Each row is a point. The points of each table are mixes of a few directions, plus a little noise. How many directions does each table use, and how many do they share? Where both have some left over, give the other angles between the two spaces (their principal angles), to ten degrees, smallest first.
(in the rows, 128 means zero)

First (7 x 3)
[[134 116 136]
 [133 119 134]
 [114 156 111]
 [166  54 174]
 [169  49 177]
 [ 83 214  74]
 [ 97 188  90]]
Second (7 x 3)
[[135 115 137]
 [106 172 100]
 [102 178  96]
 [149  87 153]
 [ 80 221  70]
 [162  62 169]
 [163  61 170]]
Directions: first 1, second 1, shared 1

First (8 x 8)
[[114 118 121 139 115  74 145  96]
 [113 107  77  95 133 121 169 144]
 [113 125 111 117  99  72 164 111]
 [123 108 141 160 192 203  53 123]
 [207 176 197 159 113 123 147 155]
 [119 167 153 103  59 105 129 127]
 [ 91 135 118  98  97 134 112 124]
 [143  88 107 154 218 191 105 143]]
Second (10 x 8)
[[143 129 100 139 124  62 133 133]
 [176 153 128  99 108  27 114 130]
 [128 120  94 150 132  93 135 137]
 [131 113  70 142 146  77 122 146]
 [ 96 115 155 121 138 208 129 109]
 [162 147 107 108 135 118  96 173]
 [ 73  98 152 120 154 249 126 101]
 [160 149 109 149 113  79 133 163]
 [123 132 186  88 113 136 127  78]
 [ 87 123 177 165 116 232 165 110]]
Directions: first 4, second 4, shared 2; angles 60, 80

First (9 x 11)
[[ 72 143  42 117  99  74  48 152  96 111  80]
 [105 116 146 165 165 180 158 188  99 142  93]
 [103 130 110 148 146 138 133 203  89 142  75]
 [111  75 177 177 162 214 155 123 130 118 141]
 [246 101 144 106  85  67 142  87 170 113 198]
 [ 60 157  99 130 144 139 107 161  98 139  78]
 [117 172 115 105 130 106 132 143 120 148 104]
 [245 141 169  74  90  67 159  37 196 127 221]
 [ 93 118 150 128 134 165 113  57 153 113 159]]
Second (11 x 11)
[[ 94 142 188  71 161 197 165  26 132 159 177]
 [114 171 174 150 178 175 193 183 126 165  92]
 [145 125 109 153 119 103 122 175 125 120 105]
 [ 60 102  45 144  80  87   7  86 133  66 123]
 [159 164 186 141 175 166 220 196 124 175 103]
 [107 149 179 100 162 182 173  86 130 159 147]
 [169 138 146 142 141 125 173 186 124 146 112]
 [135 153 134 172 149 130 160 218 125 140  78]
 [134  78  56 117  64  61  34  79 129  74 156]
 [131  99 104 101  98 106  85  68 130 106 163]
 [159  88  84 117  82  73  78 106 128  96 152]]
Directions: first 4, second 3, shared 2; angles 30

First (8 x 14)
[[100 157 165 120 128  56  63  72 118  91 193  80  99 128]
 [117 139 143 125 128 100 102 107 124 115 153 109 117 128]
 [114 143 146 123 127  91  96 100 122 109 161 104 115 128]
 [103 153 162 121 128  64  70  77 118  95 186  86 102 129]
 [163  93  82 138 129 216 207 196 140 172  48 186 162 128]
 [114 143 148 123 127  89  94  99 122 109 162 103 113 128]
 [171  84  71 140 128 239 228 214 144 184  29 201 171 127]
 [144 112 107 132 129 168 164 159 134 149  91 154 144 129]]
Second (11 x 14)
[[135 136 195 137  66  89 102  64 123  44 185 164  80 145]
 [133 134 178 135  82  99 108  81 124  66 171 155  92 140]
 [125 124  98 124 156 146 140 156 130 165 102 112 150 121]
 [122 120  65 119 186 165 153 188 133 207  74  95 174 113]
 [136 138 210 139  51  80  95  50 121  25 198 172  68 148]
 [128 128 128 128 128 128 128 128 128 128 128 128 128 128]
 [134 135 185 136  75  95 105  74 123  56 177 158  87 142]
 [129 129 140 130 117 121 123 117 127 113 138 134 119 131]
 [124 123  87 122 166 152 144 167 131 179  93 106 158 118]
 [124 123  90 123 164 151 143 165 131 176  95 107 156 118]
 [118 116  32 115 217 184 166 219 136 249  46  76 198 104]]
Directions: first 1, second 1, shared 0; angles 50

First (8 x 20)
[[157 108 156 129  76 115 193 117 195 132 130 117 137 169   7  94 157 141
  142 134]
 [118 106 139 136 140 144 122 141 115 124  96 134 140 122 143 119 131 155
  111 135]
 [127 199  90 112 141 105 106 106 115 135 183 119  98 122 164 160  94  72
  152 117]
 [125  93 108 121 140 132  61 143  78 125 160 146 122  76 230 177 143  97
  123  93]
 [ 85 136 135 146 188 164 107 148  81 119  49 135 143 118 192 108  94 184
   91 161]
 [125 187 130 130 130 120 173 109 159 132 115 110 122 167  64  98  97 138
  138 157]
 [131 158 110 119 129 115 118 117 125 132 160 124 113 125 141 145 116  97
  142 120]
 [156  37 157 131  79 130 143 143 156 126 132 139 148 125  82 123 191 141
  125 107]]
Second (8 x 20)
[[108 125 146 132 139 124 145 101 118 131 106 151 151 143 117 118 114 155
  137 132]
 [181 135  84 116  99 138  86 193 149 122 179  74  71  94 154 154 159  60
  104 120]
 [122 127 132 129 133 127 133 121 126 127 123 135 134 131 125 125 125 137
  131 127]
 [ 42 115 199 147 177 111 197  20  93 138  41 216 222 184  85  85  75 239
  167 141]
 [100 124 150 135 143 123 149  95 117 131 101 156 157 147 114 114 110 162
  140 130]
 [155 132 107 121 111 134 107 162 139 125 155 101  97 111 138 142 145  91
  115 124]
 [162 131  99 120 107 134 100 172 142 124 164  91  90 103 145 147 151  80
  113 123]
 [155 132 108 123 114 135 107 160 138 125 154 102  99 111 140 141 143  95
  116 125]]
Directions: first 3, second 1, shared 0; angles 50
